Each point is reached from the start by the listed moves, each made once or not at all, plus a little noise. Say if it took an odd or an even number of moves. Then give how often each move was made.
In the rows, zero is written as 128.

Moves:
(1): [197 119 140]
(2): [134 199 133]
(3): [111 126 220]
Start: [151 138 118]
Points:
[128 134 208] -> odd (0, 0, 1)
[152 143 122] -> even (0, 0, 0)
[218 130 131] -> odd (1, 0, 0)

Moves:
(1): [196 126 120 124 135 135 135 121 131]
(2): [129 169 128 128 129 130 124 133 131]
(3): [136 125 204 132 140 134 121 123 124]
(4): [131 128 122 190 125 137 128 132 125]
(5): [123 120 120 126 194 117 125 137 125]
(6): [114 124 122 128 140 199 127 133 138]
(7): [127 130 137 139 132 129 197 130 124]
(8): [134 114 134 126 121 121 126 197 126]
Start: [133 156  93  96 106 152 133 127 135]
Points:
[134 189 165 173 130 243 187 136 139] -> odd (0, 1, 1, 1, 0, 1, 1, 0)
[216 169 158 168 186 159 191 201 124] -> odd (1, 1, 1, 1, 1, 0, 1, 1)
[196 150 155 170 139 249 203 121 142] -> odd (1, 0, 1, 1, 0, 1, 1, 0)
[184 185  68  92 192 220 125 135 149] -> even (1, 1, 0, 0, 1, 1, 0, 0)

Moves:
(1): [211 121 134 118 138 123 127 122 134 143 143 141 125 138 128]
(2): [133 188 131 136 126 135 128 142 134 137 130 121 136 129 129]
(3): [124 127 202 125 146 129 121 124 137 136 111 134 142 125 127]
(4): [130 120 133 220 115 120 114 136 132 124 115 142 118 131 119]
(5): [119 124 114 133 195 133 123 130 132 134 128 131 124 141 131]
(6): [137 119 127 129 124 192 132 129 133 129 126 135 128 121 124]
(7): [125 121 129 137 127 121 198 124 139 131 133 124 128 116 143]
(8): [137 114 128 126 123 124 129 204 128 126 131 138 134 116 136]
(9): [121 125 124 124 118 126 124 125 201 119 131 122 132 121 118]
(10): [111 129 123 130 112 123 121 123 140 213 122 136 121 116 128]
(11): [119 128 137 131 128 130 123 126 123 132 178 126 125 127 124]
(12): [117 143 123 117 127 116 135 120 132 123 136 225 130 125 133]
Start: [122 124 102 141 112 143 125  95 123 147 149 110 132 124  89]
Points:
[201 163  98 217 161 128 106 179 226 153 166 230 137 124  91] -> odd (1, 1, 0, 1, 1, 0, 0, 1, 1, 0, 0, 1)
[205 112 112 222  99 136 106  95 125 161 152 138 114 131  79] -> even (1, 0, 0, 1, 0, 0, 0, 0, 0, 0, 0, 0)
[ 95 102  89 238 123 166 177 163 235 220 146 234 131  84  95] -> even (0, 0, 0, 1, 1, 1, 1, 1, 1, 1, 0, 1)
[123 163 185 156 102 204 114 178 150 249 188 130 160  84  87] -> even (0, 1, 1, 0, 0, 1, 0, 1, 0, 1, 1, 0)
[ 83 192 103 225  74 124 104 103 215 231 193 223 121 102  75] -> even (0, 1, 0, 1, 0, 0, 0, 0, 1, 1, 1, 1)
[135 167 172 222 105 187 113 180 157 161 130 237 154  98  85] -> even (0, 1, 1, 1, 0, 1, 0, 1, 0, 0, 0, 1)
[ 98 107  92 238 156 183 182  84 218 145 200 217 121 113  82] -> odd (0, 0, 0, 1, 1, 1, 1, 0, 1, 0, 1, 1)

Moves:
(1): [177 129 132 129 135 136 145 136 147 130 134 124 129 126 135 133 128 134
 138 130]
(2): [119 192 136 110 133 122 126 127 135 126 131 134 129 133 126 137 124 114
 139 126]
(3): [125 123 193 122 117 130 128 126 130 127 119 110 138 122 125 115 116 130
 107 138]
(4): [128 143 127 192 106 136 138 123 130 120 135 110 121 129 121 116 134 130
 131 131]
(5): [122 122 138 152 190 128 118 116 137 120 136 116 137 123 129 124 129 135
 121 117]
(6): [127 123 129 130 128 176 128 120 126 127 119 132 134 131 123 119 125 125
 122 119]
(7): [119 122 137 122 149 131 175 141 110 126 135 140 129 140 129 135 122 116
 128 139]
(8): [130 129 124 133 132 135 121 163 129 123 122 121 134 132 130 128 126 123
 123 129]
(9): [103 128 117 126 114 130 139 121 184 130 132 122 129 134 136 131 129 113
 132 145]
(10): [123 129 138 133 131 128 126 130 128 162 123 136 129 133 134 117 120 128
 130 135]
(11): [126 125 131 126 120 134 118 128 124 126 166 129 132 129 124 129 123 128
 133 132]
(12): [132 127 137 131 134 124 131 136 140 112 126 163 131 134 129 117 136 132
 139 137]
(13): [129 132 109 130 126 122 133 119 128 126 124 129 175 132 127 116 128 132
 128 136]
(14): [127 122 138 125 129 125 123 126 127 128 122 123 128 171 121 130 123 137
 123 128]
(15): [135 131 129 135 128 141 131 126 130 113 130 133 133 132 195 130 139 133
 128 136]
(16): [123 125 139 140 123 133 124 131 130 132 124 140 134 123 125 178 132 136
 134 120]
(17): [129 132 131 128 131 137 132 133 125 141 130 121 131 134 129 126 174 126
 118 130]
(18): [114 129 132 123 126 134 136 135 139 130 130 122 123 124 130 119 124 190
 125 123]
Start: [130 102 128 115 127 113 136 131 148 141 140 151 105 133 131 110 102 123
 137 135]
Points:
[164  97 231 226 190 161 190 176 173 135 181 152 195 204 192 111 135 148
 118 179] -> even (1, 0, 1, 1, 1, 0, 1, 1, 0, 1, 1, 1, 1, 1, 1, 1, 1, 0)
[105 163 150 162 130 167 185 165 132 120 142 145 114 202 116 113  91  98
 145 136] -> even (0, 1, 0, 1, 0, 1, 1, 1, 0, 0, 0, 0, 0, 1, 0, 0, 0, 0)
[115  93 249 208 153 206 133 126 182 115 174 136 139 180 171 112 150 221
 114 136] -> odd (0, 0, 1, 1, 1, 1, 0, 0, 0, 0, 1, 1, 0, 1, 1, 1, 1, 1)
[ 86 183 125 184  91 194 154 145 226 149 128 150 170 157 195 119 103 167
 149 156] -> even (0, 1, 0, 1, 0, 1, 0, 1, 1, 1, 0, 0, 1, 0, 1, 1, 0, 1)
[ 99 169 201 164 117 136 203 162 214  96 148 158 126 161 194  93 107  96
 142 187] -> even (0, 1, 1, 1, 0, 0, 1, 1, 1, 0, 0, 1, 0, 0, 1, 0, 0, 0)
[148 166 232 113 127 193 165 148 190 173 123 153 129 135 201 129 131 182
 123 136] -> odd (1, 1, 1, 0, 0, 1, 0, 0, 0, 1, 0, 0, 0, 0, 1, 1, 1, 1)
[138 157 143 144 183 134 136 162 248 128 188 169 190 154 143 150 151 119
 167 155] -> even (1, 1, 0, 0, 1, 0, 0, 1, 1, 0, 1, 1, 1, 0, 0, 1, 1, 0)
[ 89 111 210 191  78 151 161 134 226 158 163 155 174 194 191  98 137 200
 125 184] -> even (0, 0, 1, 1, 0, 0, 0, 0, 1, 1, 1, 1, 1, 1, 1, 1, 1, 1)

Moves:
(1): [135 122 141 130 120 117 124 118 121 128 135 113 126 128 136 132 139 126
 122 125 120 130 112 128 109 126]
(2): [143 161 130 123 132 121 125 144 129 120 127 117 105 128 134 125 100 110
 108 129 138 129 123 114 136 113]
(3): [122 129 151 139 132 136 140 121 122 138 124 137 118 135 133 106 124 131
 133 131 128 129 138 117 142 150]
(4): [119 132 103 149 146 130 120 116 126 105 148 114 133 119 135 136 124 127
 133 124 132 128 129 123 138 140]
(5): [124 128 130 136 142 126 123 117 136 134 122 133 122 136 125 133 134 118
 121 128 136 116 139 133 120 130]
(6): [133 121 129 120 136 141 127 134 138 129 133 121 117 128 142 127 130 128
 127 142 127 121 134 131 125 129]
(7): [139 120 118 116 120 105 133 116 112 138 136 118 117 133 129 139 137 132
 119 141 138 130 120 122 152 141]
(8): [122 119 142 139 137 115 139 144 127 133 141 125 125 142 136 140 119 123
 127 118 123 134 134 126 123 130]
(9): [129 121 140 144 124 111 116 117 152 139 123 127 118 142 122 135 116 139
 139 119 131 123 111 117 127 121]
(10): [123 127 118 131 108 134 106 130 124 148 119 127 133 131 135 129 128 107
 131 131 142 120 126 129 114 140]
(11): [128 123 127 124 138 129 135 120 134 145 156 135 134 128 115 127 111 116
 122 129 127 134 113 119 127 129]
(12): [145 130 126 143 115 137 149 123 147 120 122 136 135 125 133 131 127 107
 123 138 116 139 120 116 127 133]
(13): [128 135 134 111 128 131 130 129 134 115 127 136 149 128 131 136 138 124
 127 127 128 125 136 121 126 140]
(14): [127 137 133 121 144 135 137 129 125 111 117 114 138 155 122 115 139 126
 123 136 130 130 116 143 128 120]
(15): [114 134 121 138 126 122 144 139 128 135 136 141 120 137 142 118 126 134
 123 134 141 137 122 121 117 123]
(16): [112 140 141 122 127 118 126 121 121 124 125 140 123 111 134 148 119 108
 130 148 129 125 119 146 144 130]
(17): [132 131 131 125 123 111 131 153 147 107 139 138 116 128 124 110 138 121
 140 137 129 122 135 135 119 134]
(18): [142 132 130 133 136 125 116 132 115 133 132 133 138 134 124 144 130 142
 126 136 126 136 135 122 137 128]
(19): [150 130 120 135 136 124 134 118 124 119 121 140 142 127 136 119 128 115
 154 135 144 145 142 144 125 129]
(20): [118 118 135 129 127 116 121 132 122 112 133 121 139 146 135 112 110 134
 124 137 117 116 126 119 138 131]
(21): [136 126 148 116 125 153 131 135 101 111 133 124 112 130 136 126  99 133
 120 126 162 116 134 144 127 141]
(22): [108 101 134 131 138 132 134 129 126 110 114 128 122 134 114 127 127 118
 141 131 142 146 145 110 130 132]
(23): [108 125 126 127 122 131 126 119 132 130 133 109 140 138 118 142 133 127
 131 149 130 137 147 124 123 117]
(24): [119 115 132 134 138 117 136 145 138 137 114 122 141 113 127 115 125 138
 122 127 125 144 132 137 133 132]
Start: [112 126 131 119 123 116 118 125 142 137 116 121 125 150 144 135 130 126
 116 139 128 119 117 123 137 156]
Points:
[ 78 122 180 158 183  50 186 139 165  52 131  91 121 208 202 114 117  41
 111 247 168 168 153 102 161 204] -> odd (1, 1, 1, 1, 1, 1, 1, 1, 0, 0, 0, 1, 1, 1, 1, 1, 1, 0, 1, 1, 0, 1, 1, 1)
[113  79 183 144 177 123 203 116 118 108 139 128 103 244 179  92  75  75
 111 201 196 147 134 103 156 209] -> odd (0, 0, 1, 0, 1, 1, 1, 1, 0, 0, 1, 1, 0, 1, 1, 0, 0, 0, 1, 1, 1, 1, 0, 0)
[108  96 190 103 173 101 117 159 138  59 103 145 135 158 163 123 101  96
 138 206 184 120 186 158 155 203] -> odd (0, 0, 0, 0, 1, 1, 0, 0, 0, 0, 0, 0, 1, 0, 0, 1, 1, 1, 1, 1, 1, 1, 0, 1)
[146 141 116 165 121  53 102 114 155  94 117 132 100 153 155 169  97  42
 151 199 186 154 114  95 178 190] -> odd (0, 1, 0, 1, 0, 0, 1, 0, 1, 1, 0, 1, 0, 0, 0, 1, 1, 1, 1, 0, 0, 1, 0, 0)
[135 110 170 154 122 113 143 129 137  83 178 130 152 183 192 105  80  52
 139 162 161 119 125 109 117 244] -> even (1, 0, 1, 1, 0, 0, 0, 1, 0, 1, 1, 1, 1, 0, 0, 0, 1, 0, 1, 1, 1, 0, 0, 0)
[101  99 169 160 119 130 148 127 140  66 137 111 142 181 176 131 118  49
 159 175 189 153 178 104 106 231] -> even (1, 0, 1, 1, 0, 0, 0, 1, 0, 1, 0, 1, 1, 0, 0, 0, 1, 0, 1, 0, 1, 1, 1, 0)
[121 119 139 195 109  44 118 111 149 101 139 102 107 216 173 120  97  76
 141 215 181 163 128  45 152 195] -> odd (1, 1, 1, 1, 0, 0, 1, 0, 1, 1, 0, 1, 0, 0, 1, 0, 1, 1, 1, 1, 0, 1, 1, 0)
[ 56  89 185 151 135 125 155 126 160 119 108  94 145 249 184 121 141  64
 106 205 144 132 145  76  96 193] -> odd (1, 0, 1, 0, 1, 1, 0, 1, 0, 1, 0, 1, 1, 1, 1, 0, 0, 0, 0, 1, 0, 1, 1, 0)
[ 54  83 210 140 129 112 115 135 118 123  92  87 155 237 154 107 103 141
 113 185 187 144 133  94 127 192] -> odd (1, 0, 1, 0, 0, 0, 0, 0, 1, 1, 0, 0, 1, 1, 1, 0, 0, 1, 0, 1, 1, 1, 1, 1)
[123 125 176 165 159  84 160 167 197 108 119 112 115 189 180  88  88  69
 117 203 133 143 180 113 140 176] -> odd (0, 1, 1, 0, 1, 1, 0, 1, 0, 0, 0, 1, 0, 0, 0, 0, 1, 0, 1, 1, 0, 0, 1, 1)
[150 144 193 115 158  97 153 168 179  94 138 107 143 190 164  79 104  92
  73 199 101 135 103  89 149 188] -> even (1, 1, 1, 0, 0, 1, 0, 0, 0, 0, 1, 1, 1, 1, 0, 0, 1, 1, 0, 1, 0, 0, 0, 1)
